Rows are points. The points of each table are mixes of a few directions, plus a little noise. Count the directions of each table, and those that both share. Where both have some left over, give the other angles between the two spaces (their principal angles), to ten degrees, smallest first.
In the rows, zero is written as 128.

First (5 x 2):
[[ 50 131]
 [113 129]
 [ 87 130]
 [169 127]
 [222 127]]
Second (7 x 2):
[[245 125]
 [101 129]
 [ 49 129]
 [123 129]
 [178 128]
 [126 128]
 [ 78 130]]
Directions: first 1, second 1, shared 1

First (6 x 3):
[[128 110 125]
 [105  45  82]
 [ 89 154  85]
 [108 124 101]
 [199 165 225]
 [140 170 152]]
Second (7 x 3):
[[177  23  53]
 [145  87 101]
 [118 151 143]
 [144  96 104]
 [ 98 194 175]
 [105 181 164]
 [114 165 152]]
Directions: first 2, second 1, shared 0; angles 30

First (6 x 6):
[[135 135 131 118  81 118]
 [144 145 134 105  11 102]
 [119 118 124 142 203 144]
 [130 131 130 125 110 123]
 [130 130 129 126 115 125]
 [113 109 120 150 249 155]]
Second (9 x 6):
[[141 126 187 179 130 182]
 [123 129 101 103 129 102]
 [146 125 219 209 130 214]
 [125 130 114 115 127 113]
 [136 127 164 161 129 162]
 [127 128 125 126 127 127]
 [123 128 103 104 128 103]
 [110 131  45  54 127  50]
 [120 128  94  96 128  94]]
Directions: first 1, second 1, shared 0; angles 80

First (10 x 8):
[[113 134 126 114 123 156 130 126]
 [105  88 132 141 158  99 187  85]
 [105 146  71 144 193 107 127 144]
 [163  85 198 129  68 108 146  97]
 [147 166 166 172 108 163 106 159]
 [ 78 151 193 174 116 235 186 111]
 [128  23  96  68 147  12 182  51]
 [145 198  84 135 140 149  51 200]
 [128 111 137  82  88 147 124 114]
 [168 179  75 123 138 103  39 197]]
Second (9 x 8):
[[ 86 115 192  43 154 131 142 136]
 [119  81 182 106 121 181 110 116]
 [102 104  95 128 154 119  83  72]
 [ 95  56 140 120 142 176  58  55]
 [162 144 127 164  97 137 150 160]
 [ 76 115  90  97 180  92  84  63]
 [203 201 110 189  76 106 204 223]
 [154 118 140 156 100 160 132 145]
 [154 214  74 149 128  50 187 182]]
Directions: first 4, second 3, shared 0; angles 30, 50, 90

First (9 x 9):
[[119 113  74 153 107  83 115 145  91]
 [139 145 151 123 134 145 113 125 149]
 [119 113  88 145 112  93 123 140  99]
 [135 136 104 150 111 103  87 143 118]
 [102  95 168  75 164 179 236  98 137]
 [145 151 169 118 139 157 112 121 160]
 [112 105 132 109 139 140 181 116 122]
 [142 143  72 180  91  69  42 160 102]
 [142 150 194  97 155 184 140 108 176]]
Second (10 x 9):
[[173 249 215 151 131 170  18 109 200]
 [ 95 143 132 117 118 125 190 123 108]
 [155  82 118 106 116 125 111 183 142]
 [ 99 144 109 144 118 107 155 112  96]
 [159  13  81 105 141 120 116 170 129]
 [137 112 134 122 144 142 123 118 139]
 [122 100 131 110 144 141 162 118 128]
 [121 148 131 129 113 121 134 140 123]
 [ 96 147 101 154 118 100 150 105  89]
 [123 141 128 142 137 128 120 103 124]]
Directions: first 2, second 4, shared 2

First (8 x 12):
[[164 106 135 127 124 210 134 122 109 123 105 103]
 [161 132 138 142 133 176 138 137 105 125 115 125]
 [143 166 136 155 144 109 139 152 111 129 134 156]
 [ 81 120 114 108 119  61 113 116 160 133 145 132]
 [ 97 157 122 135 136  46 124 138 142 134 152 157]
 [  7  46  86  41  83  26  78  61 224 136 151  91]
 [138  87 127 108 113 190 124 108 131 124 111  93]
 [233 207 166 210 171 205 173 190  43 122 112 167]]
Second (11 x 12):
[[142 139 107 153 164 133 128 133 183 143 111 124]
 [114  80 113 101 184 134 150 135 114 110 145 139]
 [129 137 181  83  33 126  92 146  88 124 131 155]
 [111  64 106  62  63 170  76  88 155 152  94  53]
 [128 166 117 198 221 112 187 118 171 129 108 132]
 [ 99  77 191  97  71 157 144  96 126  63 163 167]
 [123 137 152 124  46 115 115 116  39 103 178 134]
 [133 129  98 156 181 118 149 134 115 120 153 131]
 [177 160  56 195 232 124 122 172 212 154 135 144]
 [109 134 198  37  27 114  99 148  40 147  87 131]
 [145 187  87 202 183 105 144 123 160 166 101  96]]
Directions: first 2, second 6, shared 1; angles 90

First (11 x 14):
[[142 140  82  97 126 120  54 113 153 163 147 117 162  64]
 [136 130 126 132  97  99  93 114 187 121 127 110 183 108]
 [131  79 123 194 142 136 190 114 131 116  98 118  22 171]
 [130 171 145  81  85  91 113 132 142 159 140 100 211  97]
 [191 148 177  63 114 105 119 154  26  79 135  86 139 127]
 [ 71 148  97 126 176 160 136 139 154 176 156 211 113 104]
 [ 99 107 159 165 144 174 178 140  84  91 108 154 106 203]
 [154 144 116  97 171  87 128 143 155 128 168 169  61  60]
 [127 115  97 132 113 165 117 106  73 176 104  77 126 144]
 [101  92  93 194 127 138  73  99 249 100 117 155 172 130]
 [127 135 194 126 110 131 208 150  52 101 109 109 119 196]]
Second (10 x 14):
[[114 118 103 134 207 157  43 144 190  50 169 245 139  89]
 [116 119 108 132 191 151  59 141 178  65 160 223 137  97]
 [140 137 149 124  60 102 203 114  74 197  94  27 119 160]
 [129 129 130 128 121 125 136 127 122 136 125 117 127 131]
 [124 124 120 130 154 137  99 133 149 101 141 167 131 114]
 [138 136 147 124  66 106 196 117  80 190  96  36 119 157]
 [117 122 108 132 189 150  63 138 175  69 158 216 136  99]
 [136 134 142 125  84 112 176 120  92 172 105  62 122 149]
 [126 125 122 129 146 134 109 131 141 111 137 153 130 120]
 [140 136 148 123  64 104 197 115  78 190  95  33 119 158]]
Directions: first 6, second 1, shared 1

First (10 x 20):
[[134 102 101 131 118 115 148 130 145 126 146 121 141 117 131 116 134 134
  140 144]
 [136  94  93 132 115 111 155 131 150 125 152 119 145 114 132 112 136 136
  144 150]
 [128 129 129 128 128 128 127 128 127 128 127 128 127 128 128 128 128 128
  128 127]
 [138  86  85 133 112 108 161 131 155 125 157 117 149 111 133 109 137 138
  148 154]
 [100 246 249 113 172 186  35 118  53 137  46 158  69 176 115 181 102 100
   72  54]
 [131 115 115 130 123 122 138 129 136 127 137 125 134 123 129 122 131 131
  134 136]
 [131 114 114 130 123 121 139 129 137 127 138 125 135 122 130 122 131 131
  134 137]
 [128 127 127 128 128 128 129 128 129 128 129 128 128 128 128 128 128 128
  128 129]
 [142  70  68 135 106  99 174 133 165 124 169 113 157 104 135 102 141 142
  156 165]
 [112 197 198 119 154 162  74 122  84 133  80 145  93 156 120 159 113 112
   95  85]]
Second (10 x 20):
[[104 137 159 110 141 102 157 151 170 113 129 109  58 170 113 104 140 119
  131  50]
 [ 92 199  74 153 124 121 136 114 110  59 106 115 110 114 160 140  95 165
  100 136]
 [114 147 116 140 130 134 114 137 127 109 125 119 119 122 139 138 106 137
  110 135]
 [142  82 161 125 133 131 131 133 119 170 122 124 139 126 106 110 138  99
  140  98]
 [179  81 172 135 140  85 140 114 128 152 184 121 140 101 179 154 146  81
  145 153]
 [138  87 156 141 137 150  91 156 125 160 139 115 139 112 126 138 106 102
  113 137]
 [136 132 154  92 133 115 126 152 197 126 175 139  86 174 126 141 157 128
  140 136]
 [120 143 113 150 129 123 131 119 102 107 117 115 131 103 150 134 106 130
  114 128]
 [127 148  53 116  93 181 127  77  78 147  66 180 215 122  72 102 150 183
  151 172]
 [128 126 122 120 121 141 126 124 126 138 120 141 142 134 111 121 137 136
  136 133]]
Directions: first 1, second 5, shared 0; angles 60

First (8 x 24):
[[103 133 135 133 122 126 134 125 132 115 134 115 123 132 105 127 104 140
  103 114 145 116 122 120]
 [ 67 141 142 140 111 123 142 119 138  96 143  95 117 138  72 123  68 157
   66  94 170  97 112 108]
 [ 80 138 139 137 115 125 139 121 136 102 140 101 119 135  83 124  80 152
   78 101 162 103 116 112]
 [200 114 112 114 147 133 112 139 116 166 111 166 140 118 194 134 198  93
  200 168  77 163 146 152]
 [129 128 128 128 128 129 128 128 128 128 128 128 128 128 129 127 128 127
  128 128 127 129 128 127]
 [247 105 101 105 160 136 101 146 109 191 100 191 149 109 237 138 245  69
  249 194  44 188 158 168]
 [ 80 138 139 138 115 125 139 121 136 103 140 102 120 136  84 124  82 152
   79 101 162 103 116 112]
 [120 129 130 129 126 128 130 127 128 124 130 123 127 130 121 127 121 132
  120 123 134 124 125 125]]
Second (11 x 24):
[[ 77 102 150 145 128 133 132 131 138  88  90 118 118 116  95 108 119 167
  114 140 170 114 134 150]
 [232 141  92 108 139 115 136 135 106 159 203 155 160 160 141 142 122  20
  161 133  86 197 118 108]
 [ 74 130 157 144 130 133 138 122 143  92 120  96 111 118  84 115  97 151
   90 134 184 118 119 142]
 [144 140 129 117 137 143  98 123 133 184  76 139 112  89 224 145 219 167
  176 151  75 104 149 150]
 [ 72  91 144 152 119 117 160 135 130  40 144 112 137 157   8  95  33 124
   73 116 213 141 114 125]
 [175 167 103 107 123 125 115 120 120 192 155 137 131 130 192 158 159 114
  144 105  63 119 126 100]
 [146 112 113 120 123 129 115 134 120 147 103 155 135 126 164 133 164 144
  160 125  88 116 143 127]
 [165 177 139 122 150 134 129 117 135 157 171 102 118 116 151 142 137  74
  128 156 133 166 112 139]
 [ 81 146 141 131 119 136 117 117 141 140  98 109 106 107 150 136 143 191
  108 113 126  77 130 126]
 [ 81  84 128 137 111 126 126 137 126  97  79 144 130 130 106 113 123 188
  125 109 135  89 144 127]
 [163 118 113 126 129 116 143 135 116 112 171 141 150 156  93 123  92  72
  128 124 134 167 119 116]]
Directions: first 1, second 4, shared 1

First (8 x 32):
[[118 136 144 144 149 110 164 105 111 160 120 155 137 120 117 115  85 112
  145 160 164 141 118 120 160  94 160 151 125 130  82 148]
 [109 111  81 129 116 127 174 131 138 155  71 142 111 129  84 128 159 119
  122 174 101 134 150  51 100  91 168  75 120 156 174  91]
 [180 123 116  93 108 135  57 167 135 122 110 115 130 134 186 134 179 133
  114  76 138 126 118 151  61 171  93 175 148 148 224 113]
 [135 119 153 149 147 121 174 108 126 121 143 131 136 118 123 116  95 139
  121 147 147 131 130  85 147 134 134 155 128 167  94 113]
 [113 154 135 142 147 188 119 129 152  96 168  92 128 127 130 140 133 148
   80 114 116  99 112 162 175 150 125  50  87  70 124 156]
 [114 138 126 136 154 122 118 114 120 117 166 106 126 117 127 145 103 107
  132 125 128 131 127 158 132 148 117 121 117 113  71 137]
 [111 135 150 122 102 136  94 135 130  95 163 122 127 146 124 129 131 150
  143  96  93 112 129 187 164 133  98 107 133  74  98 155]
 [145 109 120 109 100  83 122 137 111 158  84 163 127 134 132 116 138 116
  167 132 134 150 138 109  85 105 130 191 164 167 155 110]]
Second (8 x 32):
[[100 165 153 127 110 113 130 189 161 132 104 117 157 139  84 115 159 171
  148 144 116 112 127 163 109 185 137 107 145 112 242  99]
 [167  78 114 134 125 121 155  81 122 131 130 153  97 129 157 125 126  90
  104 114 148 129 129  98 139  91 111 163 117 152  51 144]
 [110 143  87 125 136 132 124 133  88 122 169 153  94 139 151 150 109 126
  169 147 114 121  90 116 105  67 120 119 112 155 118 135]
 [116 141 151  96 138 152 114 113 134 162  77  93 150 100 123 149 180 154
   87 125 178 149 128 124 111 109 153  94  97 143 128 123]
 [117 134 157 119 131 142 107 120 132 141 102 104 160 113 116 124 130 140
  108 121 138 144 149 136 147 142 147 114 135  99 119 137]
 [156 122 138 157 111 118 138 106 169 118 108 130 141 129 101 112  94  99
  144 134 116 130 162 147 163 114 132 131 137  84  81 134]
 [176 114 114 169 148 124 128 148 168  76 174  97 132 133 139 111  98  98
  102 111  95 108 152 127 121 249  94 161 152 120 171  96]
 [ 82 127 109 101 124 123 124 132  47 145 160 174  96 147 155 137 129 146
  161 131 118 127  83 110 124  67 127 134 128 157 119 153]]
Directions: first 6, second 6, shared 1; angles 40, 50, 60, 70, 80

First (10 x 32):
[[127 118 115 122 160 126 123 131 143 111 140 129 155 146 129 109 135  98
  158 140 137 154 114 163 133 138 116 145 119 107 115  99]
 [108 105 106 128 123 140 142 162 125 125 105 102 145 120 137  98 118 110
  121 148 145 157 119 157 127 138 146 167 130 134 105 113]
 [145 129 133 135 126  91 144 160 124 108 120 165 145 134  83  72 127 123
   90 137 103 166 165 171  86 110  98 133 167 112 152 127]
 [152 168 157 141  94 128 149 109 125 146 125 145 107 114 117 167 108 179
   92 105  96  96 150  84 112 111 122 100 139 146 171 176]
 [108 105 103 129 146 149 129 128 141 127 125  96 155 140 157 135 127  97
  162 138 170 135  98 146 154 153 144 165 101 123 102 103]
 [127 108 122 150 120 104 139 135 124 128 111 141 154 149 112 117 130 109
  105 122 165 123 154 149 115 132 116 153 142 116 153 128]
 [153 160 123 139 172 152 160  90 184 114 157 124 195 163 146 171 101 114
  185 127 134 145  91 154 144 151 104 160  88 101 148 116]
 [122  94 128 132 137  82  93 127 107 122 130 159 121 152 103 101 167  99
  120 120 160 111 161 139 122 123 110 112 148 107 135 112]
 [153 174 161 134  89 132 148 117 122 144 126 145  95 101 114 159 106 188
   86 109  76 104 149  81 107 105 125  91 144 152 165 180]
 [ 84 119 133  69 112 176  53 122  86 155 141  74   7  60 183 151 162 162
  161 132  95  87  80  36 180 119 198  53 102 181  34 126]]
Second (8 x 32):
[[ 91 172 204 130 142 129 183 136 184 119  55  72  25 143 144 182 101  91
  105 163 173 122 104 115 103 149 109 140 113 155 101 157]
 [128  96 109 171 130 137 155 123 153 141  99  89 185 165 151 168 113 104
  124 120 222  95 148 126 126 164 139 200  97 124 190 146]
 [139 145 109 112 135 151 105 135 115 121 169 162 127 106 104 103 137 123
  141 112  79 162 115 145 134 102 134  84 131 117 141 115]
 [149 134 104  96 135 145  92 149 104 113 176 157 133  92 106  74 143 146
  143 126  48 175 124 139 127  97 137  85 139 123 128 110]
 [148 115 115 107 132 121 102 141 105 116 164 145 150 105 125  74 133 159
  133 136  64 162 142 132 123 110 132 114 142 121 117 116]
 [129 139 102 125 121 147 105 126 112 137 145 148 125 117 108 133 144 117
  140 107 116 118 115 137 148 113 133  95 128 125 138 117]
 [138  89 125 166 112  78 145  74 116 136 147 165 215 171 148 137 115 134
  118  97 187 104 162 125 144 145 117 175 133 101 137 128]
 [101 137 154 122 119 113 132 143 135 140  70  84  66 128 142 152 141 143
  117 162 137  87 119 104 123 139 116 135 140 159  76 137]]
Directions: first 5, second 5, shared 1; angles 40, 50, 70, 80

First (11 x 32):
[[152 151 125 116  51 158 105 123 147 119 120 154 135  97  72 157 113  86
  160 103  89 126 153 185 153 154  95 182 166 165 143 104]
 [114 114 129 134 172 111 141 131 117 133 133 113 124 145 160 112 137 152
  110 143 150 129 113  95 113 113 147  97 106 107 120 141]
 [101 102 131 141 213  95 152 133 106 138 138 100 120 162 190  97 145 175
   93 156 171 131 100  65  99  99 165  69  86  88 112 154]
 [163 162 124 111  17 171  96 122 157 115 115 165 138  84  48 169 106  67
  174  91  72 125 165 210 165 165  79 205 182 180 150  94]
 [127 128 128 128 129 129 128 128 128 128 128 128 128 128 128 127 129 128
  127 129 129 128 128 128 128 128 129 128 127 128 128 128]
 [131 130 128 126 121 130 125 128 130 127 127 130 129 125 123 130 127 124
  132 126 124 128 130 133 130 130 125 133 131 131 130 126]
 [140 140 126 122  89 143 117 126 138 123 124 141 131 113 100 142 121 107
  144 115 109 127 141 157 141 141 111 155 147 146 135 117]
 [108 109 130 137 190 104 146 132 112 135 135 107 123 153 173 105 140 163
  102 149 159 130 107  82 108 107 156  84  97  98 116 147]
 [122 122 129 131 148 120 134 130 123 130 130 121 126 136 143 121 133 139
  119 135 138 128 122 113 121 122 137 114 118 118 124 134]
 [118 118 129 133 161 115 138 130 120 132 132 117 125 140 151 116 135 146
  114 139 144 129 117 104 117 117 143 105 112 112 122 138]
 [131 132 128 126 116 132 125 127 131 127 126 131 130 124 120 132 126 121
  133 125 123 128 131 135 132 132 124 136 133 133 130 124]]
Second (11 x 32):
[[111 110 123 136 127 106 145 115  95 108 141 108 110 151 139  91 125 168
  143 137 147 122 127 113 138 116 135 119 120 126 105 129]
 [116  99 107 133 112 114 121 142  87  80  93  80  93 121 114  36 130 168
   99 109 123 122 135 129 130 138 103 107 104 137 120 126]
 [136 126 140 111 138 135 108 124 131 149  93 132 122 106 109 127 149 100
  117 125  97 133 106 142 114 122 140 116 132 106 143 135]
 [142 160 115 145 112 153 130 155 178 128 157 155 169 124 139 192 103 107
  119 119 145 130 163 129 132 159  98 159 132 164 145 113]
 [136 125 125 116 122 137 102 146 117 113  90 109 116 104 113  92 136 117
   95 104 101 127 123 146 123 141 111 119 124 129 142 132]
 [136 123 131 140 133 137 121 119 186 174  81 167 133  99  84 165 152 102
  129 144 100 142 124 130  92 120 133 111 123  98 155 113]
 [125 149 138 159 142 127 172  96 201 187 186 198 173 158 141 249 120 119
  190 179 167 136 141  97 120 106 156 149 143 118 125 109]
 [124 125 156 103 153 114 129 100  85 141 150 119 116 148 149 122 137 125
  153 140 130 124  91 129 140  99 172 125 145 104 108 153]
 [127 115 114 130 116 128 114 145 111  97  97 101 110 112 116  75 129 142
   99 108 115 126 135 135 126 142 105 115 113 137 133 126]
 [120 118 133 118 133 115 131 117  89 115 135 106 112 141 139  94 129 145
  135 130 134 123 114 126 139 116 142 122 129 124 111 139]
 [138 161 126 124 121 144 133 149 131 112 183 131 159 145 165 168  98 116
  128 114 153 123 146 132 153 149 113 165 143 167 126 132]]
Directions: first 1, second 4, shared 0; angles 50

First (8 x 32):
[[149 138 138 126 155 141 167 124 120  92  71 104 153 113 123 163  97 152
  122 161 113 118 141  90 125 117 112 120 113 130 138 140]
 [118 108 152 169  85 143  50  82 169 124 117 184 149 123 190 136 131  96
  134 130 183  40 193 108 127 132  69 158  70 207 126 117]
 [116  82 130 173 106 116  85  70 166 128 111 173 159 118 166 115 142 104
  127 100 168  51 205  84 106 118  71 164  98 197 142 155]
 [114 131 112 113 125 114 133 155 113 155 179 120  99 144 105  98 150 125
  130 103 115 177  88 166 132 135 169 124 167  90 121 121]
 [143 160 121  81 140 126 141 159 119 149 156 116 100 123 102 141 125 129
  125 143 104 171  68 176 151 141 158  80 136  92 113 113]
 [129 136 116 110 143 119 156 148 112 135 141 107 115 132 102 120 131 139
  126 122 106 168  98 142 130 128 156 116 155  93 127 131]
 [134 134 102  88 148 102 155 145 121 162 165 118 104 124  89 115 144 127
  122 107 100 175  80 163 134 131 159  90 159  90 125 141]
 [119 136 154 165 122 162 137 140 105  79  87 102 146 147 148 138 103 152
  135 159 133 124 151  95 121 124 130 172 126 127 131 106]]
Second (8 x 32):
[[ 88 126 151 168  58 152  31 134 139 142 183 171 105 163 184  99 150  94
  147 118 180 104 141 167 139 150 130 178 114 156 106  71]
 [149 129 116 107 165 115 180 125 122 121  99 105 140 109  98 143 116 146
  118 134 100 141 122 107 122 117 127 101 136 113 140 158]
 [134 128 124 122 139 124 143 128 126 126 119 121 132 122 119 133 125 134
  125 130 120 132 126 122 126 125 128 121 130 124 131 137]
 [124 128 130 132 121 130 119 128 129 130 133 132 126 131 133 125 130 125
  130 127 133 126 130 132 129 130 128 133 127 131 126 122]
 [152 129 114 104 169 114 186 125 122 120  95 103 142 107  95 146 115 148
  117 134  96 142 121 105 121 115 126  98 136 111 141 162]
 [115 127 136 141 105 136  97 130 131 132 145 142 120 139 146 119 135 117
  134 124 145 121 132 141 132 135 129 144 123 137 121 110]
 [ 83 125 154 172  51 155  21 134 140 144 189 175 102 167 190  95 152  91
  149 117 186 102 142 171 140 152 130 183 112 159 103  65]
 [179 131  99  78 215  99 249 121 115 110  59  75 158  84  58 165 100 170
  104 141  62 158 112  79 114 101 125  65 146  93 156 199]]
Directions: first 4, second 1, shared 1
